Each row of a before or after table is a point. The points were changed in one or more steps. Then noise was added and the rows were shuffled. The steps act on columns, c1 being the first. Write out the steps. A step turns or swaps two columns, mirrors them in a line or flattens them onto one, adds a multiple of one to another, or multiplies or shifts one. Angles are multiples of 10 degrees, from the lower column toward the higher: turns from -170 to 170, lines from 10 to 170 but not 90. Use the fewest steps. Two steps may share a column if one is a turn and the other turns, adds or multiplies; they go together, in the order done. Otherwise the lowest column goes first.

Before:
[[-12  43 -30]
 [ 20  38 -38]
 [ 31  24  22]
 [-26 -21 -13]
 [ 10 -16  25]
 [ 29 -20  -6]
 [-16  46 -17]
 [  9  36 -47]]
After:
[[ 22  49 -42]
 [-17  58 -19]
 [  7 -21  29]
 [-14  53 -32]
 [  9  44 -49]
 [ 29  28  22]
 [-28 -26 -11]
 [ 33 -27  -3]]
Steps: multiply c2 by 1.3

Before (13 x 8):
[[ 10 -35   9 -17 -49  23 -22  12]
 [ 30   5  -1 -20  15 -33 -34   9]
 [ 19   0  19 -43  -9 -24  -5  25]
 [-15  17 -44 -19  -5 -10 -25  21]
 [ -1 -33  57  32 -17 -24 -26  21]
 [-16  23 -46 -30  -1  21 -33 -34]
 [ 27  16 -21 -36   8  -5  20   9]
 [-35 -29 -27 -16   0 -19 -26   2]
 [  1  25  -3  -3 -38  14  -4  44]
 [  3   7  10  18  -4  13   8   8]
 [-10  -8  -8 -15  30   0 -15  42]
 [ -4  31  -8   8 -16 -14 -10   1]
 [-41  25  41   4  -8  15 -41  33]]
After (13 x 8):
[[-33  14  -1  29   9 -25  34  -4]
 [ -4 -35  55  30  16  27  27 -21]
 [ 22  15 -45 -25 -24 -23  32  31]
 [ 37  11  42 -16 -34   7  41 -41]
 [  3  18 -12  -4  33 -14  16 -43]
 [ 34 -17 -26  18  31 -20  26  -5]
 [-25  16 -23  -3  -9 -35 -19  -6]
 [  3   8  -7  14 -43   5  11  -2]
 [-12 -60   9 -28  -5 -14  22  -9]
 [ -9 -13  -1 -12 -55   0   1 -43]
 [ -6   1  10 -10 -12  19  -6  -5]
 [-24  -7  17  18  -8 -44   6 -20]
 [ 13   6 -44   9 -21 -20  25 -22]]
Steps: turn c1 and c8 by 170 degrees; turn c2 and c5 by -50 degrees; multiply c5 by 1.3; turn c4 and c6 by 80 degrees; multiply c7 by -1

Before:
[[-18   5 -41 -21   6 -39 -17 -28  23   4  -2  14]
 [-35  42  -8  25  39  19 -15  10  15  -2 -32 -36]
 [  5 -33  24   8 -23 -34 -17  -5   1  26  -7 -21]
 [-43 -11  -5  17  -7 -26  34  -1   5  27  -5  28]
 [ -2   2  22 -33   8   4   2 -23 -31  47  16   3]
 [-48 -11  -6   6  29  15  -5 -17 -42  25  39   7]
 [  4   8 -28   0  56 -32  11 -59  -4 -13  16  16]
 [  5  24  -4 -43  42   3  48 -60 -28  -5   8 -36]
 [-24  20  -6   0  -5  11  39   1  13 -12  18  28]]
After (9 x 12):
[[  6 -26  -5  29  -5  15  36 -13   3 -11  18  28]
 [ 45  -4 -28  30  54 -31  10  38   9 -11  18  15]
 [ 20  18  22  -3   6   5   5   9  24  46  17   3]
 [ 33 -15 -41   8   6 -36 -15   0 -12   9  -4  16]
 [ 18   3  -3  46  -8 -28  36 -33 -11  28  -4  25]
 [ 36  35  -5  35  29  15  -4 -33  25  24  37   4]
 [ 57   1  -5 -14  42   2  46  26  40  -2  13 -33]
 [ 15 -43  -9  55  38  18 -16 -44  14  -1 -32 -33]
 [  3  25  27  36 -26 -34 -16   2 -23  24 -10 -21]]
Steps: add 0.3 times c12 to c1; turn c1 and c8 by 120 degrees; turn c2 and c9 by 140 degrees; shift c4 by 30

Before (11 x 18):
[[-20  -2  28 -23 -25 -20  21  -7  -4  31  15 -26   1  10  11   6 -13  -6]
 [ 20  18  23  21 -14 -24  50  13  25   5  13 -37  -9 -34 -15   7  13  23]
 [-23 -39 -19  23  18 -24   7   4 -16  20  15  12 -20  15  31   2 -31  19]
 [-28   6  29  17   7  15  10  16   7  38 -10 -16  18  -3 -10 -25  19 -18]
 [ 10 -33   9  25   3 -11  -6  11  25  -9   1 -42  20   0 -25  19  19 -11]
 [ 18 -33  -2  16 -23  11  -5 -37 -14 -13  12 -10  37  13 -10   6 -16   9]
 [-17 -10 -18 -19 -18  36  25 -33 -22 -10  15   0 -11  -4 -12  -6 -13  16]
 [-19  -5  -7  -6   3 -15  39 -17 -18  46 -40 -28   8  12 -17  19  17 -13]
 [ 21  -9  26  -4  13  36  51 -11  15  -9  13 -25   3  11  23 -33 -32 -27]
 [  4  -1   6 -28  22  18  40   1  -3  42  13  -1  -1 -25   3   6 -11 -12]
 [ 20 -26 -16  -3   1 -12  36  15 -13   4   6  -6  13  -3  32 -30 -30   9]]
After:
[[-19  -3  -5  -5   1  20  -6  18 -17  47 -54 -27   8  13 -14  18 -18 -14]
 [ 21  17  20  22 -15  40 -37  14  27   6 -13 -36  -8 -34 -29   7  14  23]
 [ 21 -27 -17  -3   1  21 -27 -31 -12   2 -12  -7  13  -3  31 -30  14   8]
 [-29   5  31  16   7  -9  -8  19   7  37 -14 -14  18  -2  -1 -26  19 -20]
 [  5   1   4 -28  22   0 -45 -10  -1  43  -8  -2  -2 -24  24   5   1 -11]
 [-25 -39 -20  22  20  26  -4 -31 -14  19   8  13 -21  13  51   2   6  18]
 [-17 -10 -20 -19 -20 -25 -40 -14 -20 -11  -1   1 -13  -4 -29  -9 -33  16]
 [ 19 -35  -2  17 -24  -9  -5 -17 -16 -15  14  -8  37  13 -33   7 -39   9]
 [  9 -32  10  24   3   9   9  18  24  -7   2 -41  19  -1 -22  19  13 -11]
 [-19  -1  26 -22 -24  28 -17 -15  -4  32   5 -27  -1   8 -15   5  -5  -6]
 [ 21  -9  25  -3  12 -19 -59 -30  15  -7 -14 -25   2  12  37 -32 -12 -27]]
Steps: add 1 times c5 to c15; turn c7 and c11 by -30 degrees; turn c6 and c7 by -160 degrees; swap c8 and c17
